Rows are points. Each table stands for the endless flat space through its points: a line for two points, a plane for three, and so on. Write the one point that lies in both, or say that there is none.
In the rows, 128 means zero.

First:
[[141 108 141]
 [149 124 147]]
Second:
[[159 118 158]
 [144 153 138]]
They share: [153 132 150]

First:
[[161 160 122 125 139 147]
 [155 136 104 104 157 162]]
Second, 2 rows:
[[145 147 100 113 156 153]
 [157 135 121 113 153 156]]
They share: no point

First (3 x 9):
[[ 89 138 122 127 154 120 164 162 155]
 [100 118  88  79 145 124 122 123 157]
 [ 95 125 102  99 149 121 139 139 157]]
Second, 2 rows:
[[100 125 106 105 148 139 157 144 147]
 [100 165 101  90 143 134 127 139 147]]
They share: [100 141 104  99 146 137 145 142 147]

First (3 x 12):
[[100  92 164  75 146 100  95 141 105 113 126 107]
 [117 133 144 157 124 158 145 166  94 117 146 127]
 [113 119 150 127 132 136 127 156  98 117 140 119]]
Second (3 x 12):
[[126 111 148 107 133 133 132 147  83 126 113 104]
 [115 119 139 109 146 155 121 155  86 132 114 113]
 [143 107 151 101 126 123 149 139  66 128  98  89]]
They share: no point

First (4 x 18):
[[170 144 124 120  72 116  93 134 163 124 142 148 132 172  90 121 100 142]
 [150 120 146 110  89  92  82 128 145 154 123 159 153 142 108 131  98 124]
 [174 126 116 136 105 116 114 126 153 112 137 131 107 162  96 133 106 148]
 [166  94 126 144 143  93 120 120 132 126 124 127 104 137 115 149 105 145]]
Second, 2 rows:
[[157 106 132 132 123 102 110 122 134 140 117 140 129 142 116 139 104 126]
 [161 118 136 112  95  90  90 118 158 120 137 140 109 130  88 143 108 154]]
They share: [158 109 133 127 116  99 105 121 140 135 122 140 124 139 109 140 105 133]

First (3 x 20):
[[140 116 132  79 158 115 146  85 157 145 161 138 109 128 132 122 120 138
  114 132]
 [165 131 147 114 123 140 111 120 127 140 161 153 109 123 117  97 105 113
  129 132]
 [143 121 130  87 150 123 146  98 145 149 157 147 113 121 122 117 122 129
  109 129]]
Second:
[[143 137 116 108 125 118 144  80 165 151 159 132 151 134 110  85 135 121
  130 100]
 [164 145 119 109 168 160 156 108 146 150 123 173 129 128 124 124 101  90
  124 131]
 [149 121 134 106 123 130 132 108 143 153 159 146 123 122 118 103 119 123
  118 122]]
They share: no point

First (4 x 24):
[[103 167  83 123 122 119 116 106 111 138 169 139 141  99 138 161 147 156
  137 106 148 128 100 158]
 [101 121  95 125 154 145 135 133 124 144 155 118 125 100 143 152 131 172
  118 111 157 147 134 157]
 [121 179 127 113  94 125 128 132 103 106 139 149 161 145 148 151 117 134
  139  94 130 144  86 160]
 [104 142 122 131 115 145 147 151 130 123 137 124 146 142 158 134 122 154
  127 117 133 153 107 169]]
Second (4 x 24):
[[ 88 152 131  99 139 130 108 135 120 122 134 154 155 137 137 164 115 151
  127  85 142 153 139 152]
 [ 93 159 127 105 133 129 109 138 122 128 141 151 158 131 144 165 120 151
  123  90 141 154 136 158]
 [ 89 195 125 125 112 113  96 148 140 158 163 156 184 113 176 182 129 156
  104 108 146 163 142 180]
 [132  98  99 101 148 156 161 109  78  86 126 117  97 131 103 127 112 150
  156  85 147 126  85 126]]
They share: [113 150 110 116 127 134 129 130 110 125 148 135 142 119 143 155 123 153
 128  99 146 145 112 156]

First:
[[148 189 168 105  79 130 133 110  79 183 110 135  81 119 106  93 111 102
   96 174  98 125 142 106]
 [174 123 160 127 148 189 170  68 107 121 157 116  88 108 148  68 132 125
  173 168 139 158 110 194]
 [172 152 138 123  95 124 175 108 113 120 179 131 130 102 140  71 125 130
  132 167 118 135 121 131]
 [142 158 126 120  86 117 141 112  97 129 160 131 117 103 125  77 108 129
  112 166 133 124 140 111]
 [172 156 142 101 105 144 177 118  97 132 159 141 116 116 116  73 131 118
  152 169 122 155 131 149]
 [176 143 166 131 116 145 158  70 105 147 147 100  88  88 138  56 114 117
  135 178 107 132 118 138]]
Second:
[[171 157 175 129  78 148 140  79 128 130 141 151  99 105 143 112 158 138
  122 139 137 138 103 165]
 [170 156 179 121  75 155 140  64 138 141 132 156  91 105 148 109 162 141
  125 137 140 137  99 169]
 [166 153 151 147 100 143 151 108 102 104 167 138 122 118 140 112 140 139
  120 150 137 125 119 165]
 [168 165 189 119  69 140 144  82 129 134 135 152  94 107 134 107 167 124
  113 150 128 160 104 163]
 [146 156 137 133 120 164 143 118  93 129 168 144 109 120 160 112 105 126
  134 149 131 134 114 133]]
They share: [151 156 151 127 107 158 155  99 106 127 158 145 108 126 151 103 130 130
 125 158 134 136 117 157]
